Each row is a point. To make a cloud, some directions were put in groups of two or more. Within a group, all points are equally far from the middle, so they leave a hole (a ring in 2 directions, a hollow ball in 3). The other directions are filled evenly. Then the cloud was stretched, turned, moved and blurred a little. Count the holes, and give their numbers of directions, smallest first.
In the rows, zero is written as 128.

Cloud, 14 rows:
[[114 129]
 [ 69 120]
 [132 108]
 [112  86]
 [107 174]
 [146 114]
 [117  74]
 [152 114]
 [147 131]
 [112 161]
 [108 163]
 [ 89 156]
 [ 83  91]
 [ 84 114]]
Holes: 0

Cloud:
[[156  82 147]
 [110 170 116]
 [178 135 124]
 [ 92 137 160]
 [120 169 153]
 [170 150 140]
 [128 165  96]
 [167 154 112]
 [131 156  87]
 [ 95 157 147]
 [127 114 176]
 [ 87 150 114]
 [131  91 167]
 [175  98 118]
 [163 128  88]
 [ 83 102 106]
 [151 171 129]
 [128 166  98]
 [117 132  76]
 [164 154 147]]
Holes: 1 (3)

Cloud:
[[143 139 144  68]
 [153 107 142 148]
 [102 134 130  94]
 [143 118  75 127]
 [ 97 179  84 162]
 [159 144 115 105]
 [144  95 184 110]
 [162 162 166 170]
 [127 121 151  68]
 [110 137 161  96]
 [162 121 141 149]
 [ 57 148 133 158]
 [160  88 155 127]
 [106 122 170 145]
 [110 152 202 144]
 [127 149 142  85]
 [ 99 118 134  94]
 [135 152 121  96]
 [106 128 152 180]
 [105  74 122 134]
 [139 159 106 156]
 [123  72 111 144]
 [140 148 133  82]
 [ 67 127 134 164]
 [ 96 177 110 134]
 [114 122  84  88]
 [114  78 119 145]
 [137 151 104 113]]
Holes: 1 (2)

Cloud:
[[135 153 139 134]
 [ 65 191 104 128]
 [146 120 101 122]
 [ 95 177 122 135]
 [110 115 101 140]
 [142 134 169 107]
 [137 120 143 126]
 [120 165  82 123]
 [107 144 160 108]
 [ 68 174 129 114]
 [106 179 123 117]
 [116 110 138 183]
 [ 62 145 140 126]
 [117 163 154 139]
 [ 61 126 140 144]
 [ 76 127 125 133]
 [ 69  92 143 118]
 [185 116 160 125]
 [147 164 133 119]
 [159 100 145 104]
 [ 78  91 151 122]
 [114 124 172 194]
 [153  97 121 107]
 [128 128 140 138]
 [ 99 158 162 149]
 [163 186 101 129]
 [129 173 110 185]
 [122 165  75 121]
 [150 186 110 128]
 [157 149 117 161]]
Holes: 0

Cloud:
[[145  82 146 151 160 133]
 [117  83 113 183 116 107]
 [138 126 110 122  96 102]
 [173  98  83  95  99 169]
 [130 114  99 108 147 190]
 [108 119 103 128 153 190]
 [190 104 119 137 136 165]
 [145 154 180  90 105 143]
 [ 88 164 151 134 131 160]
 [ 96 140  58 125 136 123]
 [117 105  78 148 159 141]
 [103 173 149 132 104 155]
 [179 112 144 128 164 135]
 [183 136  83 146 112 156]
 [ 81 141  99 118 124 134]
 [137 164 116 129  92  87]
 [141 162 148 148  97 128]
 [143 177 112 138  62  95]
 [118 115  78 131 156 122]
 [115 102 149 158 181 126]
 [158  91  66 173 141 134]
 [150 121 119 148  78 176]
 [128 132 126 141 144 193]
 [ 90  91 161 126 107 129]
 [116 154 133  89 134 120]
 [138 155 173 126 132 186]
 [178 163 160 156 116 122]
 [105 127 157  86 102 138]
 [103 173 183 142 114 159]
 [ 85  93 103 136  85 138]
 [131 146  87 110 109 185]
 [153 150 163 120 101 105]
 [167 127 149 110 177 179]
 [ 99 147 155 146  96 114]
 [106 133 176  67 106 143]
 [171  74 137  90 107 113]
 [111  75  71 116 106 154]
 [ 63 145 100 120  50 127]
 [112 129  91 101 110 166]
 [165 103 161 131 125 114]
 [137 134 172 122  95 161]
 [145 143 142 155 132 136]
 [125 149 101 152 129 173]
 [153 129 158 104 109 130]
 [107  99  86 146 130 148]
 [114 141  88 138 106 127]
 [ 80 105 122  60 141 123]
 [123 114 122  99  79 130]
 [150 117 100 117  84  79]]
Holes: 0

Cloud (77 x 8):
[[190 169 145 164 117 181 129 115]
 [146 163 103  95 123 123 162 154]
 [136 143 144 120 145 163 179 130]
 [187 182 113 136  95  78 107 132]
 [117 129  96 166 125 111  82 135]
 [116 124 106 168 144 130 109 172]
 [140  88 121 146 135 109 126 170]
 [129 118  70 153 140 150 123 146]
 [110 147 106 175 143 138 111 168]
 [129 158  82 136 105 114  79 105]
 [192 133 136 157 171 136  89 123]
 [105 152 137 162 124  79 113 129]
 [126 207 112 169  94 124 148 135]
 [ 83 129 147 159 131 159 163 141]
 [190 144 162 119  96 115 134 153]
 [ 97 101  97 105 113 148 139 144]
 [101 178  94 165  82 143 154 148]
 [132  82 136 147 154 170 131 111]
 [147 173 136  87 140 137 131 144]
 [178 151 109 102 107 166 147 154]
 [131  86  96 173 122 123 108 129]
 [197 149  83 120 104  99 123 137]
 [174 117 151 119  81 128 160 127]
 [133 138 103  94 120 122 166 159]
 [167 110  99 121 161 101 137 138]
 [126 134 162 174  74 137 144 154]
 [177 162  85 164 103  78 118 148]
 [144 168 112 138 105  80  82 132]
 [187 179 129 167  93 103 114  93]
 [121 141 121  90 130 109  95 105]
 [103 162 143 163  72 158 140 122]
 [160 167 115 111  71 160 156 112]
 [140 144 100 196 108 176 152 158]
 [108 112  78 155  71 143 139 125]
 [ 99 152 112 187 116 118 177 132]
 [150 152  89 114  72  87 158 116]
 [186 149 124 110 102 147  84 135]
 [165 127 131 123 170 171 136 164]
 [101 117 111  89  92 154 132 132]
 [137 161 122 110 125 168 107  90]
 [155 183 110 166  92 154 112  85]
 [139 201  98 123 112 119 121 152]
 [179 102 104 123 132 170 126 148]
 [188 168 161 141 123  92 111 145]
 [ 98 155  84 157 147 112 109 130]
 [164 158 132 191 162 176 115 145]
 [112 184 124 119  93 168 132 119]
 [178 168 102 134  80  88 100  96]
 [114 105 145 105 156 120 133 149]
 [160 116 154 121 147 153 120 178]
 [195 163 110 176  96 175 138 143]
 [111  96 120 111 144  96 133 119]
 [140 161 100 132 111 144 148  69]
 [122 175 114 150  69 126 110 158]
 [106 113  97 135 111 178 165 107]
 [145  78 103 126 150 147 129 122]
 [112 107 147 166 129 178 111 115]
 [165 143 106  86  89 129  99 108]
 [160 138 110 209 121  85 118 122]
 [ 76 154 117 150 120 146 120 150]
 [174 148  64 136 104 136 116  96]
 [155 144 131 115  86  95 140  83]
 [151 201 129 165 145 127 114 110]
 [121 157  99 107 133  86 154 130]
 [192 147 127 160 171 111 148 130]
 [128 161 154 140  83 173 118 142]
 [152 136  72 177  75  96 122 125]
 [105 132 105 195 134 108 129  99]
 [143 153  95 168 134  88 172 131]
 [118  89 110 137 103  87 138 136]
 [110 155 109 170  90  71 145 128]
 [145 132 124 112  94 121 103  74]
 [143 174  98 152  70 125 139  76]
 [162 133 179 145 141 104 124 118]
 [196 125 119 157 136 182 131 113]
 [194 125 115 172  96 166 121 157]
 [ 98 117 153 167 147 151 167 128]]
Holes: 2 (4, 4)

Cloud:
[[ 70 149 116  81 120 118 117 178 134]
 [169 156 111  92 155 137 126 125  90]
 [118 171  68 169 114 129 102 117  82]
 [ 99 118  92 161 101 121 103 157 159]
 [ 88 161 100  82  93 132 129 180 162]
 [116 157 136 105 101 104  68 100 126]
 [114 176 127 140  87 167 146 144 148]
 [117 155  97 138 142 160 126  83 163]
 [108 106 182  87 153 116 102 130  91]
 [142 158  92  61 127 115 109  95 127]
 [111 165  91 176 156 150 137 108 114]
 [ 89 194 142 144 109 133 111 190 142]
 [ 79 194 165 157 138 126 107 109 147]
 [125 119  57 111 104 140 131 168 161]
 [116 165  87 131 134 112 143  92  60]
 [134 121 112 171  82 124 132 141  72]
 [118 184  95  65 111 140 116 180 151]
 [ 95 114  80 138 101 159 162 144 121]
 [136 115 178  88 127 161 128 170 117]
 [109 179 106 135 145 131 149  92 170]
 [139 177 119 130 131  77 105 113  84]
 [127 161  70 132 124 103 123 191 115]
 [152 157  67 166  82 141 136 146 110]
 [ 95 165 180 137 157 100 146 131 119]
 [166 161  99 121 112 156  88 160 123]
 [ 92 186 105 136  78 127 147 138  92]
 [134 191  89 134 146 117 134 145 163]
 [104 135 177 147 133 167 103  94 128]
 [175 152 109 140 127 153 115 143 102]
 [130 111 110 103 160 136  77  85 118]
 [119 104  87  83 131 116 170 155 107]
 [ 70 154 100 116 165 125 122 156 117]
 [120 115 119  69 176 109 162 130 150]
 [108 111 147 120 104 128 149 211 135]
 [143 152  70  96 110 158  86 162 128]
 [158  85 121  92 147 120 127 113 128]
 [144 139 109 129 145 100 140 115 164]
 [ 83 178 149 118 107 111  65 101 125]
 [ 87 161 135 120  89 160  83 124  99]
 [135 112 179 115 114 147 143 110  94]
 [127 165 102  52 115 149 116 179 138]
 [159 166  91  98 131 149 127 166  90]
 [162 123 118 103 154 152 102 117 150]
 [158 138 144 166  90 138 143 145  91]
 [100 146 152 139 131 135  81 139 197]
 [166  90 102  91 145 128 160 143  88]
 [133 134 165 112 155 112 108 184 149]
 [ 95 104 117 104 148 136 155  78 138]
 [ 98 134 170  98 124 145  86  83 111]
 [109 152 133 160  71 140 151 163  83]
 [136 174 140 124  96  97  96 100 111]
 [123 109 182 127 134 157 110  97 138]
 [146 163 120 160 159 141  99 105 114]
 [157 152 121 176  92 155 118 141 127]
 [151 103 164  93 117 138 111 141 145]
 [ 71 146 163 123 163 103 147 120 157]
 [ 98 149 144 128 139 126 177 143 173]
 [114 192 112 112 152 109 144  90 148]
 [142 123 130  91 109 131  82 195 105]
 [116 172 155  66 105 118 116 169 148]
 [135  97 146 131  89 164 125 184  98]
 [ 71 136 136 160 130 112  90 146 170]
 [114  99 129  80 137 123 180 121 116]
 [119 126  93 131 137 129  98 192 175]
 [ 81 128 132 163 103 155 159 170 170]
 [ 81 174 139 160 115 133 146 175 165]
 [136 195  78 117 116 130 138 150 162]
 [ 78 100 115 120 100 161 143 156 137]
 [ 71 123 107  98 113 157 121 165 174]
 [ 89 193  80  97 108 111 112 104 124]
 [ 76 163 150 102 138 154  83  94 154]
 [125 127 153 132 127 148 187 166 100]
 [ 95 154  66 107 115 100 144 131 131]
 [104 151  66 155 109 128  90 122 169]
 [136 158 115 116 133 113  69  95  72]
 [100 157  69 103 142 115  77 148 145]
 [118 109 132 120 173 157 159  92 114]
 [ 87 157 153 161 105 131  97  71 128]
 [143 123 100  90 104 122  80 106 118]
 [142 149 103 127 154 114 119  84  57]
 [125 161 146  95 134  80  84 131 112]
 [109 110  83  94 140 146 105  89 131]
 [105 139 120 146 107 148 188 173 147]
 [118 127 148 107 104 139  94 185  76]
 [116 134 166 119 123  99 163 173 100]
 [112 154  79  82 134 112  91  86 141]
 [111 137  58 169 105 138 131 101 114]
 [135 151  73 132 125 123 163 177  77]
 [102 122 149 143 106 175  93 170 107]
 [131 101  88 154 115 166 105 146 167]
 [169 114 144 102 121 152  98 163 126]
 [151 107 174 128 121 160 129 164 105]
 [ 81 179 175 112 156  98 101 113 118]
 [113 123 129 147 134 153  61 128 102]
 [136 134 135 110 160 132  67  93 148]
 [147  95 147 127 125 143 123 152 171]
 [ 94  95 134 117  85 136 108 148 133]
 [123 139 133  83  93 150 139 108  88]
 [110 126 109 111 161  97 182 105 119]
 [136 178  99 146 133 145  76 131 162]
 [ 62 170 142 180 138 132 138 123 127]
 [131 137 117 101 108 102  85 100 135]
 [ 73 164 166 138 153 111  86 132 167]
 [108 180 112 137  89 161 138 161  88]
 [100 135  92 158 158 156 133 105  95]
 [109 108  91 155 117 140  98 155 182]
 [130 153  59 113  99 117 150 166 150]]
Holes: 3 (2, 3, 4)
